Every row gives one point. Each copy is the shape, with its points in the same order, turned, moved and blurred by noise. Is it also mirrored, or only turned?

Shape (5 x 2):
[[ 23 -19]
 [ 27   8]
 [ 27  12]
 [-24  -7]
 [-73 -44]]
Copy 1 (5 x 2):
[[-31 -17]
 [-19  12]
 [-18  16]
 [ 15 -30]
 [ 27 -95]]
Copy 1 is: mirrored
Copy 2 (5 x 2):
[[ 27 -15]
 [ 33  15]
 [ 33  22]
 [-21  -3]
 [-68 -48]]
Copy 2 is: only turned
Copy 3 (5 x 2):
[[-24 -13]
 [-12  11]
 [ -8  13]
 [ 22 -31]
 [ 38 -90]]
Copy 3 is: mirrored
Copy 4 (5 x 2):
[[-24  34]
 [  2  48]
 [  6  49]
 [ -3 -10]
 [-24 -64]]
Copy 4 is: mirrored

Shape (8 x 3):
[[ 16   5 -12]
 [ 50 -22 -35]
 [ 13 -16 -25]
 [-57 -57  -5]
 [  2 -55  22]
 [ -6  35 -22]
 [ 45 -37  32]
 [-57  -8  42]]
Copy 1 (8 x 3):
[[-15 -25   6]
 [ 11 -69   1]
 [ -2 -34 -17]
 [ 23  25 -69]
 [ 48   1 -13]
 [-50 -15  -2]
 [ 53 -20  26]
 [ -1  64 -17]]
Copy 1 is: mirrored
Copy 2 (8 x 3):
[[ 16  16 -30]
 [ 47 -22  -8]
 [  3 -18 -15]
 [-67 -23  15]
 [-21   5  43]
 [  0  23 -55]
 [ 28  13  40]
 [-63  43   6]]
Copy 2 is: only turned
Copy 3 (8 x 3):
[[-18 -14  -2]
 [ -2 -52 -24]
 [ 10 -18 -17]
 [ 58   6  57]
 [ -1 -38  56]
 [-22  23 -22]
 [-27 -68  34]
 [ -7  37  71]]
Copy 3 is: mirrored
Copy 4 (8 x 3):
[[ 29 -17  19]
 [ 75 -36   2]
 [ 24 -25  -5]
 [-39 -52 -34]
 [  3 -79  13]
 [ 14  24  23]
 [ 29 -74  44]
 [-64 -29  23]]
Copy 4 is: only turned

Shape (9 x 6):
[[  9  33 -39 -12   6 -13]
 [ 63 -33 -14 -15   1  23]
 [ 87  36  -1 -12  32   4]
 [-16   8  12  27  -2 -19]
 [  0  40 -15  39 -14  -6]
 [-16 -56   4 -24  -1  -1]
 [-18 -11   7 -13  32  20]
 [-20  35  16 -27   3  11]
 [-18 -12  -2   1   5  11]]
Copy 1 (9 x 6):
[[  6  29 -21  20  14 -16]
 [ 45  -5 -10 -35 -13  33]
 [ 77  18 -12  35  15  37]
 [-14 -23  25  24  17 -23]
 [-12   0  -3  50  -8  -9]
 [ -8 -15  30 -56   8 -14]
 [-17  -9  19 -23  36  13]
 [-10  31  35  11  28  11]
 [-19 -12  19 -17  15   6]]
Copy 1 is: only turned
Copy 2 (9 x 6):
[[ 27 -17 -27 -12 -35  23]
 [ 52 -14  23 -29  40  30]
 [ 69 -59  11 -30  -4 -23]
 [ -6  -3  -8  42  -7   5]
 [ 26 -19   0  45 -37  24]
 [-22  25  -6 -15  36  29]
 [-31 -24  -9  -4  17  24]
 [-27 -22  15  -8 -31   6]
 [-18  -6  -3  10   8  30]]
Copy 2 is: mirrored
Copy 3 (9 x 6):
[[ 50  -4 -26   1  -9  14]
 [ 48 -11  27 -20  16 -60]
 [ 95 -21  28  35  23 -22]
 [-14   8  -2  29   2   9]
 [ 22  20  -2  36 -31  13]
 [-25 -17  -2 -38  32 -27]
 [  9  12   8 -21  44  15]
 [ 19 -18  15  -5  11  48]
 [ -3  11   3 -12  14   4]]
Copy 3 is: mirrored
Copy 4 (9 x 6):
[[ -1  26 -41 -14  19  21]
 [ 52  -1  -4 -41 -33   4]
 [ 81  40  -6 -13  13  40]
 [-20  14   1  39   4   0]
 [  6  36 -35  32  14 -17]
 [-26 -25  20 -33 -38   0]
 [-15  -3  30 -15  16  -4]
 [-30  56  13 -11  12  14]
 [-26   1   9  -6   0 -12]]
Copy 4 is: mirrored

Shape (14 x 8):
[[ 20  22   5 -19 -11 -24  -7   2]
 [-14  17 -26 -18 -55  72  24  11]
 [-17 -17 -26  24 -17  20 -12  -7]
 [ 15 -66 -18  25 -22 -34   5  17]
 [-29  -1 -44 -53  57  38  79 -15]
 [ 46 -19  34  40  34 -24 -36   0]
 [ 11 -43  47  22 -14 -38  28  33]
 [-29 -12 -13 -23  21  24 -38 -13]
 [-20  20   7  55 -12  74 -26 -27]
 [ 23  17 -54 -45 -57  10  -7 -48]
 [-32  31 -25  14  32  10 -50 -67]
 [  0  39   4  19  42  -7  -2  27]
 [ 23 -33  -5  23  23  16  12  11]
 [ 14  42  -7  -8  -9  20 -25  62]]
Copy 1 (14 x 8):
[[ -5  31  31  19   0 -30  35  24]
 [-38  53 -26 -43 -15  17 -14  56]
 [ 10   7 -34  13 -19   1  -1  29]
 [ 34   3 -22   9 -25 -72 -10  -7]
 [-49 -10 -25 -60  65  21  36 -27]
 [ 65  22  34  61  -1 -16   3 -19]
 [  5   9  33  22 -21 -62 -38 -33]
 [ 18 -21  -3   6  28  15  14  48]
 [ 10  29 -21  31 -32  74 -17  38]
 [  1  36  -8 -42 -33 -14  73  65]
 [ 17 -25 -11  44  -2  55  64  40]
 [-16  32  10  58  36   3  15  -5]
 [ 31  24 -13   7  12 -10  -9 -21]
 [-15  69   8  37  35 -17  -6  55]]
Copy 1 is: mirrored
Copy 2 (14 x 8):
[[  5   7  18 -39 -15  -4 -26  -3]
 [ 48   7 -12  23 -12  86 -33   4]
 [  8 -27 -23  17  -9  15 -35  13]
 [ 13 -53 -34 -11 -47 -28   3  15]
 [ 13   0 -71 -33  85  48  15 -41]
 [-11 -11  36  -2  -3 -80  11  36]
 [-10 -21  -4 -10 -65 -24  42 -17]
 [-22 -33  -3 -10  38  24 -36  29]
 [ -6   3  16  80  13  22 -19  21]
 [ 62  -5  -3 -23  13  14 -83 -24]
 [-38  10  -9  20  55 -21 -77  16]
 [-26  53 -15 -16  15 -12   5  23]
 [ 21 -27 -17   2  13 -23  27  19]
 [ 18  42  -7 -23 -20  33 -10  65]]
Copy 2 is: only turned
Copy 3 (14 x 8):
[[  6  22   0 -15  -9 -24 -18   5]
 [-26  35 -53  32  38  30  13  45]
 [-16 -19 -21  45   4  10 -26  14]
 [  2 -41 -44  20 -55   2 -12 -30]
 [-58 -44 -52 -24  87 -42  27  17]
 [ 43 -38  49  22 -30 -24   0 -20]
 [-18  -5  -4  15 -54 -15  31 -57]
 [-34 -38  16   7  14   5 -27  44]
 [ -2   1  18  95  36  13  -6  41]
 [  8  20 -65  -2  -2 -27 -39  78]
 [-12 -33  31  41  35 -42 -69  52]
 [  7  -2  33   3  43 -13 -17 -32]
 [ 14 -44 -10  23   7  -2  20 -14]
 [ 15  36  12 -13  30  41 -15  -5]]
Copy 3 is: mirrored
